Rows are points. Each copy is the shape, with its points in the same order, turned, moved and blurred by noise. Is it also mirrored, or only turned?
(in the rows, 128 means zero)

Shape (9 x 3):
[[136 127 157]
 [115 168 157]
 [115 143 156]
 [131 117 110]
 [123 148 158]
 [101 163 142]
 [152 103 102]
 [170 136  98]
 [172 119  95]]
Copy 1, 9 rows:
[[137 118 109]
 [130 165  96]
 [119 137 101]
 [121 131 153]
 [129 140  97]
 [116 171 115]
 [145 110 173]
 [169 138 165]
 [166 124 177]]
Copy 1 is: mirrored
Copy 2:
[[127 165 109]
 [131 189 150]
 [137 171 136]
 [115 126 131]
 [137 178 129]
 [138 176 158]
 [ 99 112 113]
 [ 72 134 124]
 [ 75 119 116]]
Copy 2 is: only turned

Shape:
[[116 133 110 127]
 [193  90  98 173]
 [108 121 101 127]
 [152 121 126 109]
 [105 101  91 104]
 [ 92 126 148  98]
 [ 95 111 144 130]]
Copy 1, 7 rows:
[[128 132 110 110]
 [195  84 127  59]
 [124 123 102 112]
 [128 112 151 110]
 [ 98  95 100 109]
 [103 125 127 157]
 [134 117 107 155]]
Copy 1 is: only turned
Copy 2 (7 x 4):
[[111 115 121 139]
 [129 136  93  46]
 [110  99 123 135]
 [148 136 123 127]
 [134  77 125 137]
 [126 117 167 165]
 [110 114 168 134]]
Copy 2 is: mirrored
Copy 3 (7 x 4):
[[126 159 145 117]
 [219 142 152 151]
 [129 150 153 105]
 [132 141 149 158]
 [119 129 176 106]
 [ 84 131 126 123]
 [115 126 114 109]]
Copy 3 is: only turned

Shape (12 x 6):
[[ 78 111 111 114 151 138]
 [106 103 105 132 108 107]
 [135 141 143 130 132 142]
 [156 140 131 196 106 150]
 [ 99 134  87 115 138 117]
 [131 144 119 176 116 162]
 [141  72 132 117  99 153]
 [162 148 182 151 118 112]
 [131 123 115 121  97 144]
 [ 88 123 138 175  84  99]
 [103 132 156 131 175  72]
 [ 93 128 116 162 118 116]]
Copy 1 (12 x 6):
[[129  88 111 166 111 101]
 [ 97 108 111 134 148  93]
 [143 122 116 112 119 136]
 [138 187 115  88 128 108]
 [128 104 120 170 152 115]
 [151 167 105 117 125 107]
 [133  87 108  81 131  73]
 [111 142 123  69 119 164]
 [138 113  98 110 151 105]
 [ 69 149  82 125 129 105]
 [ 78 105 154 146 100 160]
 [ 99 142 104 147 126 106]]
Copy 1 is: only turned
Copy 2, 12 rows:
[[121 161 161 164 120 149]
 [102 149 131 154 157 113]
 [141 119 133 130 108 111]
 [157  64 117 139 154 102]
 [137 173 137 171 131 117]
 [157  87 136 160 143 111]
 [ 72 104 112 150 113 126]
 [143 100 125  78 125  88]
 [109 121 128 162 120  95]
 [112 118 167 131 190  97]
 [146 180 151  83 144 139]
 [133 133 154 150 167 119]]
Copy 2 is: only turned
Copy 3:
[[154  78 116 140  92 159]
 [154  99 144 123  95 106]
 [134 138 123 150 131 143]
 [160 177 158 107 149 136]
 [146  71 126 134 127 129]
 [172 153 133 115 145 149]
 [179 146 140 169  81 110]
 [ 99 180 141 145 136 125]
 [165 127 121 142 122 111]
 [134 135 132  72  92 104]
 [ 72  98 150 132  96 156]
 [145 113 138  99 113 137]]
Copy 3 is: mirrored
Copy 4:
[[133 184 131 149 124 130]
 [139 124 120 165 108 120]
 [119 124 132 110 146 128]
 [112  95  75 106 169 112]
 [154 153 141 137 117  98]
 [111 118  94 120 164 104]
 [ 77 114 122 148 106 139]
 [126  84 118  77 143 163]
 [ 99 116 146 139 129 111]
 [161  98 101 169 151 147]
 [200 146 116 100 108 174]
 [158 127 101 151 137 117]]
Copy 4 is: mirrored

Shape:
[[136 155 167 104 121 114  87 105]
 [109 152 109  88 145 136  94 152]
 [156 159 146 126 150 112 114 112]
 [149 113 185 139 160  84 107  77]
 [132 149 112 102 139 102  90 106]
 [ 93 110 132 155 118 134 148 151]
 [116  90 122 126 104 138 155 133]
 [ 65 109 107 142 110 140 143 140]
 [104 124 124 152 114 138 145 102]
 [132 137 115 108 146 164  64 136]
 [158 128 156 151 125  87  90 108]]
Copy 1, 11 rows:
[[117 108 122 124 134 147 178  82]
 [139 112 152 141  75 133 169 128]
 [123 116 151 117 157 136 166 116]
 [ 70 153 140 129 183 149 179  92]
 [131 130 166 122 114 158 165  96]
 [ 95 128 114 159 113 143 102 157]
 [106 158 110 136 106 128  96 133]
 [113 141 117 176  89 160  98 151]
 [125 149 115 152 136 163 111 136]
 [136 125 127 107  82 153 192 142]
 [ 79 120 141 100 155 167 156 101]]
Copy 1 is: only turned
Copy 2 (11 x 8):
[[147 155 153  86 156 109 128 153]
 [165 128 159 102 103 154 102 125]
 [172 153 120 103 139 105 142 130]
 [156 155  81 109 185 100 133 176]
 [162 161 131  87 132 153 132 140]
 [103  90 111 139 123 127 130 114]
 [102 121 126 165 135 145 135 117]
 [ 88  93 120 135 100 156 132 126]
 [108 119 114 133 117 130 166 139]
 [186 107 173 108 133 155 131 140]
 [151 141 105  89 188 119 147 132]]
Copy 2 is: mirrored
Copy 3 (11 x 8):
[[140 135 178 135 148 114  78  87]
 [147 161 143 121 187 111 137 111]
 [166 138 150 117 146 118  75 110]
 [160  73 172 119 120 150  65 105]
 [143 137 125 132 172 120  95  88]
 [109 150 166 107 135 151 141 174]
 [110 131 130 114 109 127 142 147]
 [ 89 162 146 116 143 163 154 153]
 [120 156 139 131 116 157 118 141]
 [167 153 143 164 175  99 139 118]
 [149 100 164 126 148 117  51 135]]
Copy 3 is: mirrored
Copy 4 (11 x 8):
[[126 196 135 130  99 164 125 128]
 [115 185 156 132 154 107 102 103]
 [142 162 127 161 115 159 105 130]
 [146 147 125 118  90 200  87 162]
 [138 176 147 135 100 126  89 110]
 [140 113 125  99 163 123 145 130]
 [108 100 140 105 130 117 144 127]
 [134 119 120  78 156  94 140 112]
 [138 119 100 107 124 126 135 112]
 [112 179 157 131 148 150 103  67]
 [167 152 154 130  94 181 117 134]]
Copy 4 is: only turned

Shape:
[[132 168 152 147 153 122  95 107 139]
 [171 176 130 150 149 130 129 168 115]
 [133 133 117 178  83 125 121 164 118]
 [133 105 177 130 129  90 139 142  98]
 [146 129 129 114 121 117 175 119 121]
 [137  84 100 135 107 166 146 103 124]
 [148 123 142 151 218 155 151  96 120]
 [121 153 154 145 152 128 119 135  75]
 [127 162 125 120 162 130  88 119  96]
 [118 146 140 112 127 143 129 141 171]
 [ 97  88 145 167 145 169 101 140 130]
 [105  73 111 140 126 118 104 143  93]
 [133  96 115 105 126 118 147 104 158]
 [ 97 132  60 141 126 115 135 159 114]]
Copy 1 (14 x 9):
[[ 99 100 105  86 163 116 134 143 137]
 [149  89  78 129 134 112  91 137 136]
 [111 116 141 127 102 124  74 101 119]
 [140  99 155 126 148 182 109 161 116]
 [150 130 139 142 113 130 134 174 132]
 [141 184 148 122 112 120 134 132  89]
 [178 105  99  82 162 105 162 171  77]
 [122  96  91  94 126 163 113 153 104]
 [121 125  77  71 138 148 126 145 136]
 [124 118 125 135 138 121 163 112 152]
 [131 124 136  91 146 144 142  81  73]
 [147 150 155  78 118 176 103 109 106]
 [151 159 167 118 137 126 155 148 141]
 [153 132 131  79  63 131 111 107 146]]
Copy 1 is: only turned
Copy 2 (14 x 9):
[[117 175  89 113 107 136 112 138 136]
 [145 171 144 150 100 145 156 155 150]
 [151 151 124 197 154 136 135 120 105]
 [105 116 115 127 135  94 162 158  89]
 [120 128 160 111 132 135 138 141  93]
 [168 115 141 119 166 124  90 134  84]
 [160 176 143  46 138  98 121 172 133]
 [114 145 129 143 126 111 122 183 141]
 [123 132 102 124 115 146 113 172 158]
 [124 133 137 112  94 134 115  88 125]
 [166 136 108 132 149  66  97 120 137]
 [154  92 103 143 180 100 130 144 124]
 [129 109 135  83 141 135 116 121  86]
 [133 115 149 150 189 157 131 118 160]]
Copy 2 is: only turned
Copy 3, 14 rows:
[[119 110 140 130 141  70  89 138 162]
 [158 120  99  96 164  49 129 150 117]
 [166 109 133 105 166 120 166 161 149]
 [121 180 133 140 149 116 133 187 135]
 [149 151  84 125 120 136 116 149 113]
 [129 107 101 149 160 166 144 108 107]
 [129 147 102 144 198  95  57 104 100]
 [100 153 119  94 172  96 107 157 145]
 [ 89 119 132 100 145  82  98 128 131]
 [156 143 135 130 118 100 125  97 154]
 [128 140 162 143 198 131 135 100 147]
 [114 139 170 116 168 154 149 144 107]
 [149 135 122 156 106 145 114 126 111]
 [160 113 153  65 139 149 120 131 116]]
Copy 3 is: mirrored
Copy 4 (14 x 9):
[[144 126 176 122 124 150 158 146 115]
 [162 113 134  78  95 138 153 116 157]
 [140 150 132  91 118 160  86 142 176]
 [100 139 127 149  72 131 122 128 146]
 [ 98 150 126 111 118 112 141  91 150]
 [113 157 108 143 172 149 109  82 150]
 [133 116  97 148 151 148 213 116 110]
 [147 131 121 121  85 146 136 131  98]
 [156  99 150 122 117 137 126 125  89]
 [157 151 164 126 146  99 133 127 156]
 [166 149 106 178 144 155 114 149 145]
 [112 112 106 162 117 145  72 130 130]
 [ 88 137 144 144 157 102 122 102 151]
 [122 104  99  84 154 115  70 141 136]]
Copy 4 is: mirrored

Shape (16 x 11):
[[112 124 145 157 117 124 145 145 122 146 106]
 [108 111 190 125 118 107 139 143 111 112 183]
 [117 145 105  99 133 106  90 146 127 153 131]
 [120 136 103 184 123  95 100 108 114 125 115]
 [127 141 114  97  81  92 162 116 132 172 117]
 [158 109 112 130  95  97 145 151 123 166 108]
 [108 101 108 100 117 114 161 151 160 117 126]
 [163 116 130 145 108 129 140 135 119 111 138]
 [104 121 101  98 118 130 154 138 142  89  98]
 [ 92 136 110 121 127 131  64  85 139 161 114]
 [ 90 107 100 188 112 126 112 110 112 100 142]
 [111 117 114 111 136  98 158  92 195 118  97]
 [134 109 131 104 132 110 156 124 105 175 172]
 [100 109 120 125 130 108 153 134  97 100 112]
 [102 158 127 106 130 128 152 142 112 153 150]
 [168 111 188  95 120 140  29  90 159 156 101]]
Copy 1 (16 x 11):
[[135 152 116 131 137  97 140 131 127 143 103]
 [108 142 130  90  98 113 108 141 183 148 140]
 [132 124 174 138 105 148 126 119 120 124  73]
 [ 94 151 143 140 120 104 165 141  95 100  95]
 [140 145 155 183 113 120  87 146 101 167 108]
 [142 131 113 165  94 103 122 117  93 148 102]
 [168 147 152 136 111 142 130 120 109 145 154]
 [100 126  96 122 115 131 128 123 111 132 131]
 [155 174 134 131 137 177 133 132  94 133 143]
 [125 111 185 164 136 145 152 169 133  95  74]
 [110 145 145 103 131  98 156 159 107  72 136]
 [134 160 170 185 132 157 174 134 114 161 157]
 [118 122 157 157 108 107  80 103 152 134 130]
 [130 188 122 124 117 136 121 124 123 112 130]
 [128 146 166 122 140 126  86 114 131 151 109]
 [103  64 119 187 105 182 175 167 186 133  70]]
Copy 1 is: only turned
Copy 2 (16 x 11):
[[106 107 118 108 128 156 157 138 114 152 131]
 [142 175 127 116 109 159 149 191 149 122 140]
 [122 118 108 128 149 143 128 104 178 114 107]
 [ 71 135 120 122 132 103 137 105 135 155 141]
 [ 86  95  64 137 113 155 153 131 132  93 101]
 [101  71  87 118  89 148 140 129 149 131 124]
 [153 111 100 151 102 153 177 110 128 109 136]
 [106 118 143 133  76 147 128 134 131 132 143]
 [146 128 100 163 106 168 152  84 101 123 131]
 [ 93 126 113 107 192 131 118  88 135  94 142]
 [ 77 159 134 120 121 127 165  99 133 146 180]
 [143 109  97 155 125  99 166 104  82  90 127]
 [115 130 109  84  92 153 160 143 164  84 102]
 [128 157  99 121  99 156 154 106 116 148 132]
 [113 137 121 121 128 180 167 128 146 112  84]
 [138  88 130 101 174 122  35 147 130  75 157]]
Copy 2 is: only turned
Copy 3, 16 rows:
[[121 110 132 122 105 130 130 108 133 128 101]
 [128 180 123 110  98 180 170 108 153 162 117]
 [119 164 127 161 123 121 114 145  95 123 133]
 [117 121 109 153 137 147  72  82 122 132 117]
 [ 75 133 136 121 103 135  95 178 134 122  99]
 [107  97 100 123  98 148 112 161 110 114 112]
 [126 152  95 100 137 112 136 156 137 118  90]
 [131 110 105 120 136 166 127 133 146 140 134]
 [142 147 121  87 157  99 111 147 139 124 111]
 [ 94 160 163 172 163 135 100 104  93 100 112]
 [102 139  95 119 157 145 102  56 137 132 124]
 [136 148 123 125 160 124  95 152 160  98  49]
 [ 93 158 115 138  87 159 145 150 154  98 137]
 [142 150 116  87 118 128 107 110 145 118 127]
 [100 159 141 137 100 109 135 138 152 133 134]
 [150 134 196 178 170 214 143 145  66 112  97]]
Copy 3 is: only turned

Shape:
[[178 117 122 148 167 153 161 125 142  89 121 113]
 [138 115  93  80 132  76 175 105 169 145 125 131]
 [118 144 141  78 136 141  93 145 126 113 112 138]
 [134 162 157  95  93  97 131 144 134 113  90 159]
 [137 104 130 154  90  96 158  90 104 149 138 129]
 [125 147 145 151 117 129 154 128 135 137 129 115]
 [131 166 154 158  88  78 131 165 139  98 132  83]
 [147 166 135 141 153 122 159 113 128 152  78 155]
 [173 110 131 121 144  86 174 167  95 102 141 114]
 [120 129 101  80 165 155 156 111 137 114 149 157]
 [146 117 162 122 121 130 152 130 116 142 137  98]
 [132 107 161 125  97 105  94 149 175 162 112 147]
 [119  96  93 150 108 152 107  99 176 152 145 153]
 [105  88 120 113 133 111 127 115 134  76 121  85]
 [106 124 151 136 157 124 129 164 176 107 150 149]
 [138  98 129 111 121 140 126 175 139 137  96 101]
 [181  95 153 157  94  88 106 101 114  86 127 146]
 [121 158  95 123 149 148 119  99 115 130 148  96]]
Copy 1 (18 x 12):
[[165  77 113 109 133 155 105 115  81 118 169 126]
 [140 180 121 141  64 173 130 128 122 123 165  96]
 [123  93 128 164  95 131  95 150 155 142 118 135]
 [140 135 157 133  75 142  88 119 147 103  87 144]
 [165 173 174 112 150 142 142 131 126 107 149 108]
 [139 127 138 109 132 144 143 109 133 109 134 154]
 [136 135 120 126 152 115 101  77 160  56 112 135]
 [172 128 144  77  95 166 102 129 142 142 143 166]
 [160 153 113 140 131 118  81 143  85  73 155 132]
 [141 110 127 165  85 148 136 133  95 171 173 142]
 [128 134 138 133 145 153 133 154 118  92 131 143]
 [134 134 115 112 113 146 139 140 161 117  57 100]
 [135 120 133 112 127 143 185 115 131 180 124  80]
 [136  92 136 160 112 116 130 126 140  84 172  83]
 [161 101  88 138  96 114 155 108 124 118 114 145]
 [103 111 105 105 118 128 100 162 132 110 121 108]
 [197 126 174 139 154 138 106 121 114  99 101  75]
 [123 110 133 141 146 149 124 112 156 158 189 142]]
Copy 1 is: only turned
Copy 2 (18 x 12):
[[136 128 105 122  64 152 116 148  89 132  87 117]
 [144 133 158  93 114 130 139 197 181 112  74 108]
 [125 113 129 159 164 153 100 148 130 109 137 133]
 [129  74 136 151 147 116 110 144 152  77  92 150]
 [132 125 118  93  98  67 154 119 164 118 110 118]
 [127 110 117 126 115 105 120 117 143 154  88 131]
 [ 76  87 168 137 116  72 103 117 116 132  72 149]
 [162  74 110 146  97 143 128 123 167 125  87 104]
 [101 126 145 122 102 130 178 134  97  96  75 115]
 [162 136 122  94 133 186 130 162 136 132 120 133]
 [117 129 109 138 127  95 147 145 118 143  95 115]
 [ 96 137 111 177 125  99 103 155 193 110 104 149]
 [121 167  94  98  96 126  81 142 195 139 132 142]
 [143 164 171 122 111 104 101 153 103 120 122 126]
 [115 142 143 157 109 157 115 140 144 148  96 181]
 [109 160 116 161 139 122  99 140 128 109  80 103]
 [107 111 114 126  60  75 135 143 126  71 141 150]
 [125 111 131  91 126 141 100 133 129 167 140  93]]
Copy 2 is: mirrored
